Each row is a point. The ring and each string are closed loops that go straight from each point to the next, and from the last back to the first. Before rounding, they use only three directions, however many columns there are. Count how often each string passes through the ring. Passing back the other way cancels.

Ring:
[[ 4.9  2.6 -1.5]
 [ 0.9  4.9 -1.5]
 [-2.7  4.0 -1.0]
 [-4.8  0.4 -0.5]
 [-3.9 -4.0 -0.3]
 [-0.8 -6.8 -0.3]
 [ 2.0 -7.2 -0.3]
 [ 5.5 -5.1 -0.5]
 [ 6.5 -0.5 -1.0]]
String (18 x 3):
[[ 2.8  1.4  0.9]
 [ 3.9  5.8  0.0]
 [ 2.5  8.4 -3.1]
 [ 0.5  4.7 -4.9]
 [ 0.1  4.2 -4.5]
 [ 0.4  2.3 -3.2]
 [ 1.6  2.4  1.2]
 [ 2.9  5.8  1.7]
 [ 3.7  6.4 -2.7]
 [ 3.5  3.5 -4.5]
 [ 2.7  0.9 -3.1]
 [ 2.6 -0.1 -0.2]
 [ 6.6  1.4  1.8]
 [ 9.0  1.7 -0.4]
 [ 9.7  1.9 -0.9]
 [ 5.5  0.8 -4.1]
 [ 2.3 -0.2 -2.9]
 [ 3.1  0.8  0.8]]
Times through: 3
String (21 x 3):
[[  5.2  -4.6   2.4]
 [  1.8  -1.9   0.6]
 [  2.2  -4.4  -1.6]
 [  2.4  -7.6  -2.5]
 [  2.4 -11.0  -0.9]
 [  1.0 -11.1  -2.7]
 [  1.3  -9.9   1.4]
 [  1.5  -7.4   2.4]
 [  1.4  -2.5   1.7]
 [  0.8  -3.0  -1.9]
 [  1.5  -6.2  -2.8]
 [  3.4  -8.9  -2.5]
 [  4.7  -8.5  -2.4]
 [  7.7  -9.2  -0.2]
 [  7.0  -5.7   2.5]
 [  4.5  -2.8   2.5]
 [  2.2  -1.9  -0.6]
 [  5.1  -4.0  -3.3]
 [  6.7  -4.7  -2.6]
 [  8.2  -5.8  -1.1]
 [  8.2  -6.1   2.1]]
Times through: 3

Ring (8 x 8):
[[ 6.7  0.6  0.5  2.6  0.1 -1.7 -3.2 -2.9]
 [ 4.2  6.8 -4.1  1.0  0.2 -5.5 -0.6 -4.8]
 [ 0.0  8.3 -5.7 -0.8 -0.5 -4.8  2.1 -3.7]
 [-2.6  5.9 -3.4 -1.2 -0.8 -2.0  2.9 -1.4]
 [-3.8 -0.6  2.2 -0.7 -1.2  3.4  2.0  2.3]
 [-1.8 -5.6  4.7  0.3 -1.5  6.6  0.3  3.8]
 [ 3.5 -7.9  4.4  1.8 -1.6  6.6 -2.3  2.5]
 [ 6.3 -5.1  3.0  2.7 -0.8  3.1 -3.5 -0.1]]
String:
[[  1.5   6.5  -0.9   0.8   0.7  -4.6  -0.2  -3.3]
 [  1.5   3.9  -1.7   0.5  -0.3  -2.2   0.2  -2.2]
 [  2.5   6.2  -9.4  -1.0  -1.9  -3.3   2.3  -4.0]
 [  1.6  11.4 -12.7  -1.8  -1.6  -7.0   3.6  -6.1]
 [  0.2  12.7  -9.0  -1.2  -0.2  -8.3   3.0  -5.9]
 [ -0.6  11.2  -3.2  -0.1   1.0  -7.6   1.4  -4.6]
 [  1.0   4.5  -1.3   0.4  -0.1  -2.5   0.3  -2.2]
 [  2.1   3.9  -4.5   0.0  -1.1  -1.9   0.8  -2.6]
 [  2.7   3.6  -5.4  -0.1  -1.4  -1.7   0.9  -2.7]
 [  2.0   2.5  -0.8   0.8  -0.4  -1.2  -0.3  -1.7]
 [  2.6   3.8  -1.0   1.0   0.0  -2.6  -0.6  -2.6]
 [  3.0   2.2  -2.5   0.6  -0.9  -1.1  -0.2  -2.1]
 [  6.4   5.6  -8.0   0.7  -1.1  -4.6  -0.3  -5.4]
 [  7.7   6.3  -3.7   2.3   0.6  -6.5  -2.6  -6.1]
 [  6.7   4.5   1.6   3.2   1.6  -5.3  -3.8  -4.6]
 [  4.7   2.4   2.8   2.6   1.1  -2.9  -3.1  -2.7]
 [  4.0   1.5  -1.2   1.3  -0.5  -1.1  -1.2  -2.2]
 [  5.0   2.0  -4.4   0.9  -1.2  -1.4  -0.6  -3.0]
 [  4.3   1.9  -3.1   0.9  -0.9  -1.3  -0.7  -2.6]
 [  3.1   1.9   1.0   1.6   0.2  -1.5  -1.5  -1.9]
 [  4.7   5.7   1.6   2.5   1.7  -5.6  -2.8  -4.2]
 [  6.1  10.3  -3.5   2.1   1.6  -9.4  -2.1  -7.1]
 [  5.4  11.6  -7.4   0.9   0.7  -9.7  -0.4  -7.6]
 [  2.7  10.8  -2.4   1.2   1.6  -8.6  -0.7  -5.8]]
Times through: 2
String, 22 rows:
[[  4.4  -3.9   6.4   3.0   0.4   2.3  -3.8   0.4]
 [  8.0  -3.9   5.5   4.0   0.6   1.0  -5.4  -1.2]
 [  9.7  -0.5  -2.4   2.8  -0.6  -1.5  -3.7  -3.9]
 [  6.3   1.8  -4.5   1.3  -1.1  -1.7  -1.3  -3.5]
 [  3.4   1.6  -1.5   1.0  -0.6  -0.9  -0.7  -2.0]
 [  2.9   1.6  -3.1   0.4  -1.2  -0.4   0.1  -1.8]
 [  4.8   7.5 -10.4  -0.3  -1.5  -5.2   1.3  -5.6]
 [  2.6  12.8  -9.0  -0.4   0.2  -9.3   1.6  -6.9]
 [ -0.2  10.0  -3.8  -0.2   0.6  -6.6   1.4  -4.3]
 [ -2.5  12.3  -6.3  -1.5   0.1  -7.3   3.5  -4.4]
 [ -4.9  10.7  -4.2  -1.9   0.0  -5.3   4.1  -2.6]
 [ -3.4   3.9   3.4   0.1   0.6  -1.0   1.0   0.2]
 [  0.1   0.8   1.2   0.5  -0.5   0.7   0.1  -0.1]
 [ -0.5   0.8  -4.4  -1.1  -2.3   1.9   2.4  -0.1]
 [ -2.5  -1.4  -0.9  -1.1  -2.2   4.1   2.4   1.9]
 [  0.8  -1.0  -1.6  -0.1  -1.8   2.5   0.8   0.3]
 [ -0.9  -3.6   5.7   1.0  -0.5   4.3  -0.7   2.5]
 [ -1.5  -8.7  10.3   1.6  -0.7   8.3  -1.7   5.3]
 [  1.4 -13.2   7.1   1.4  -2.6  11.7  -1.8   5.9]
 [  3.9  -8.6   1.3   1.2  -2.7   7.6  -1.4   2.5]
 [  6.3 -12.0   5.1   2.7  -2.1   9.0  -3.8   3.1]
 [  5.1  -7.9   9.3   3.7   0.2   5.1  -4.9   2.0]]
Times through: 0

Ring (9 x 12):
[[  1.5  -1.0   0.1   7.0  -1.7   6.8   3.6  -1.3  -2.8   3.8  -7.2  -3.4]
 [  0.8  -4.3  -0.8   5.2  -2.3  10.9   3.4   1.2  -0.5   4.0  -9.8  -4.2]
 [ -1.0  -6.3  -0.6   1.2  -2.3   9.0   1.8   2.6   1.0   0.6  -7.1  -2.5]
 [ -3.3  -5.6   0.6  -2.7  -1.4   1.1  -0.4   1.9   0.3  -4.9   0.5   1.5]
 [ -4.1  -3.1   2.3  -5.3  -0.5  -7.3  -2.1  -0.2  -1.1  -9.1   7.6   4.5]
 [ -1.8  -0.4   3.4  -5.2  -0.3 -10.3  -2.3  -2.4  -1.9  -8.5   8.8   3.7]
 [  1.0   1.5   3.5  -2.3  -0.6  -8.2  -0.9  -3.9  -2.5  -4.9   5.5   1.0]
 [  2.1   2.5   2.9   1.6  -0.7  -5.1   0.7  -4.5  -3.6  -1.6   2.2  -0.6]
 [  1.9   1.6   1.3   6.3  -1.0   1.2   2.9  -3.5  -4.2   2.1  -3.0  -2.0]]
String, 28 rows:
[[ -3.1  -4.9   0.3  -0.2  -1.3   2.5   0.6   1.6  -0.7  -3.3  -0.9   1.1]
 [ -2.5  -3.0   1.1  -0.3  -1.0  -0.9   0.2   0.0  -1.6  -4.0   1.4   1.6]
 [ -0.8  -5.4   0.7  -2.4  -1.9   3.6   0.1   1.6   1.3  -2.4  -2.7  -1.2]
 [ -3.6  -6.0   1.1  -5.3  -1.3  -1.0  -1.4   2.1   1.0  -6.8   2.6   2.2]
 [ -7.9  -4.4   2.4  -7.9   0.2 -11.5  -3.6   0.8  -1.5 -13.9  13.1   8.7]
 [ -6.5  -2.0   2.9  -5.8   0.4 -12.7  -3.0  -1.0  -2.9 -12.6  13.2   8.1]
 [ -2.2  -1.8   2.2  -2.4  -0.7  -5.1  -0.8  -1.2  -1.8  -6.0   4.8   2.5]
 [ -1.1  -2.1   2.4  -3.7  -1.0  -4.5  -1.1  -1.0  -0.8  -5.6   3.9   1.4]
 [ -1.6  -1.0   3.8  -7.4  -0.5 -11.1  -3.1  -2.2  -0.9  -9.5   9.6   3.6]
 [  0.0   0.0   4.3  -7.8  -0.6 -11.8  -3.2  -3.0  -0.7  -8.9   9.4   2.5]
 [  1.7  -0.4   3.3  -4.6  -1.2  -6.0  -1.4  -2.6  -0.3  -4.6   3.6  -0.5]
 [  0.6  -0.7   2.3  -1.1  -1.1  -3.0   0.0  -2.1  -1.5  -3.0   1.6  -0.2]
 [ -1.1   1.6   3.0  -0.1  -0.1  -8.6  -0.4  -3.8  -4.1  -5.5   6.7   2.9]
 [  2.4   4.5   4.2   0.0  -0.2 -10.6  -0.4  -6.3  -4.4  -3.9   6.5   0.7]
 [  4.8   4.6   3.7   1.9  -0.8  -6.1   0.8  -6.3  -3.7  -0.1   1.6  -2.4]
 [  3.7   2.0   2.4   2.8  -1.3  -1.2   1.6  -4.2  -2.8   1.1  -1.7  -3.0]
 [  1.6   0.1   1.7   2.3  -1.3   0.0   1.4  -2.5  -2.3  -0.1  -1.5  -1.7]
 [  0.1   1.1   1.8   3.6  -0.6  -2.5   1.5  -3.2  -4.1  -1.3   1.0   0.3]
 [  0.9   3.7   1.6   8.6  -0.3  -1.9   3.2  -4.9  -6.6   1.3  -0.3  -0.1]
 [  2.5   2.4   0.6  10.6  -1.1   4.4   4.6  -3.9  -5.5   5.1  -6.2  -3.2]
 [  3.2  -1.4   0.1   6.4  -2.2   8.8   3.7  -1.1  -1.6   5.4  -9.5  -5.4]
 [  1.3  -2.2   0.7   2.8  -1.8   4.7   2.0  -0.7  -1.1   1.4  -5.1  -2.9]
 [ -1.0  -1.2   0.7   4.2  -1.0   1.5   2.0  -1.3  -3.2  -0.6  -1.5   0.1]
 [ -1.1  -2.4  -0.2   6.1  -1.3   5.7   3.1  -0.2  -2.9   1.4  -4.9  -1.0]
 [ -0.1  -3.0   0.4   2.6  -1.7   4.7   1.9   0.1  -1.2   0.4  -4.3  -1.8]
 [  0.5  -4.4   0.0   2.1  -2.1   7.6   2.1   1.1   0.2   1.5  -6.8  -3.2]
 [  0.9  -9.1  -2.1   2.3  -3.5  17.8   3.2   4.8   3.5   5.1 -15.0  -6.6]
 [ -2.2  -8.8  -1.6   0.9  -2.6  12.4   2.0   4.6   2.1   0.8  -9.1  -2.6]]
Times through: 0

Ring (9 x 14):
[[  0.7  -1.7   0.9   3.2   3.6   2.3   0.6   2.0  -1.2  -0.5   1.3  -4.6
   -3.2   0.7]
 [ -3.6  -1.1   2.5   3.1   2.9  -1.2  -0.8  -0.4  -1.2  -1.3   5.6  -8.9
   -4.1   2.1]
 [ -6.9   0.5   4.5   0.5   0.1  -5.1  -3.6  -2.0   0.2  -0.7   8.4 -11.0
   -3.9   2.3]
 [ -5.5   2.0   5.2  -3.4  -3.5  -6.0  -6.1  -1.2   2.4   1.4   6.4  -8.0
   -1.9   0.6]
 [ -2.4   2.7   4.3  -5.3  -4.8  -3.5  -7.2   0.2   4.4   2.5   1.8  -4.0
    0.3  -0.9]
 [  0.8   2.2   2.0  -4.1  -3.1   1.2  -6.7   1.0   5.6   1.7  -3.5  -1.4
    1.7  -1.2]
 [  3.7   1.0  -0.3  -1.4  -0.1   5.8  -4.7   1.9   5.3   0.5  -7.4   0.3
    2.1  -1.0]
 [  6.8  -0.8  -1.7   1.1   2.5   8.6  -1.2   4.0   2.8   0.5  -8.6   2.3
    1.0  -1.4]
 [  6.6  -1.5  -1.3   1.9   3.2   7.6   0.4   4.6   0.8   0.7  -6.4   1.8
   -0.3  -1.3]]
String (26 x 14):
[[ -7.7  -1.0   2.7   5.0   4.4  -2.4  -1.5  -3.4  -0.7  -3.7   8.2 -14.0
   -5.0   4.3]
 [-12.2  -0.7   4.6   5.2   3.9  -6.6  -2.1  -5.5  -1.7  -4.3  13.7 -18.6
   -6.6   5.6]
 [ -6.2   0.6   5.2  -0.8  -1.1  -6.4  -3.3  -0.9  -0.5   0.6   9.2  -9.7
   -4.1   1.4]
 [ -2.7   1.0   4.2  -2.4  -2.2  -3.8  -3.9   0.8   1.0   1.8   4.8  -5.5
   -2.2  -0.2]
 [ -3.5   0.9   3.4  -1.0  -0.9  -2.5  -4.3  -0.5   1.9   0.3   3.8  -7.0
   -1.9   0.9]
 [ -9.7   1.9   5.2  -0.9  -1.6  -6.7  -6.6  -4.3   2.8  -1.4   8.9 -13.3
   -2.8   3.0]
 [ -7.4   3.3   6.7  -5.9  -6.1  -8.8  -8.3  -2.0   3.6   2.3   8.0  -8.7
   -1.4   0.3]
 [ -1.6   3.0   5.5  -7.4  -6.9  -5.5  -7.3   1.6   3.7   4.5   2.9  -2.1
    0.1  -2.2]
 [  0.7   1.0   2.5  -2.6  -1.9   0.0  -4.1   1.9   2.6   2.0  -0.4  -2.1
   -0.4  -1.1]
 [ -1.7   1.2   2.2  -1.2  -0.8   0.1  -5.0  -0.3   3.6   0.1   0.1  -5.2
   -0.3   0.5]
 [ -2.9   3.1   2.5  -3.8  -3.3  -0.1  -8.9  -1.9   7.5   0.0  -2.1  -5.4
    2.0   0.4]
 [  1.6   2.8   1.7  -5.1  -4.0   2.1  -7.9   1.0   7.2   2.0  -5.7  -0.1
    3.0  -1.6]
 [  4.9   1.7   1.6  -5.0  -3.6   2.7  -5.0   4.0   4.5   3.7  -5.7   3.2
    2.0  -3.1]
 [  2.3   0.7   1.2  -1.8  -0.9   2.6  -3.8   2.3   3.2   1.5  -3.2  -0.8
    0.4  -1.1]
 [  1.5   0.3  -0.7   1.1   2.0   6.0  -4.1   0.2   4.8  -1.5  -5.8  -3.1
    1.1   0.7]
 [  5.1  -0.4  -3.8   3.5   4.9  12.3  -3.3   0.8   6.3  -3.1 -12.4  -0.7
    2.8   0.8]
 [  2.7  -0.5  -1.4   2.5   3.4   7.3  -2.5   1.0   3.7  -1.7  -6.3  -2.4
    0.5   0.6]
 [  2.4   0.0   0.6   0.0   0.9   3.6  -2.5   2.2   2.3   0.5  -3.1  -1.6
   -0.3  -0.5]
 [  6.7  -0.2   0.4  -1.9  -0.5   4.7  -1.5   5.4   1.6   3.1  -5.5   3.7
    0.4  -2.8]
 [ 11.1  -1.7  -1.8   0.3   2.2   9.3   1.5   7.8   0.3   3.0  -9.5   7.2
    0.5  -3.5]
 [  7.4  -3.0  -2.8   5.4   6.6  10.2   2.9   4.7  -0.7  -1.0  -7.0   1.1
   -1.4  -0.3]
 [  1.4  -1.3   0.0   3.2   3.8   4.4  -0.5   1.5   0.6  -1.2  -1.6  -4.0
   -1.8   0.9]
 [  2.2   0.1   1.7  -1.1  -0.3   1.6  -2.3   2.9   1.3   1.8  -1.1  -1.2
   -0.9  -1.1]
 [  2.7  -1.1   1.4   0.8   1.5   1.9   0.1   3.7  -1.0   1.5   0.2  -1.4
   -2.4  -0.9]
 [ -2.1  -2.4   1.6   5.3   5.2   0.3   1.9   0.7  -3.3  -1.7   5.6  -8.4
   -5.3   2.2]
 [ -8.6  -2.3   2.1   8.0   7.2  -1.7   0.6  -3.9  -2.6  -5.3   9.8 -16.2
   -6.5   5.5]]
Times through: 1
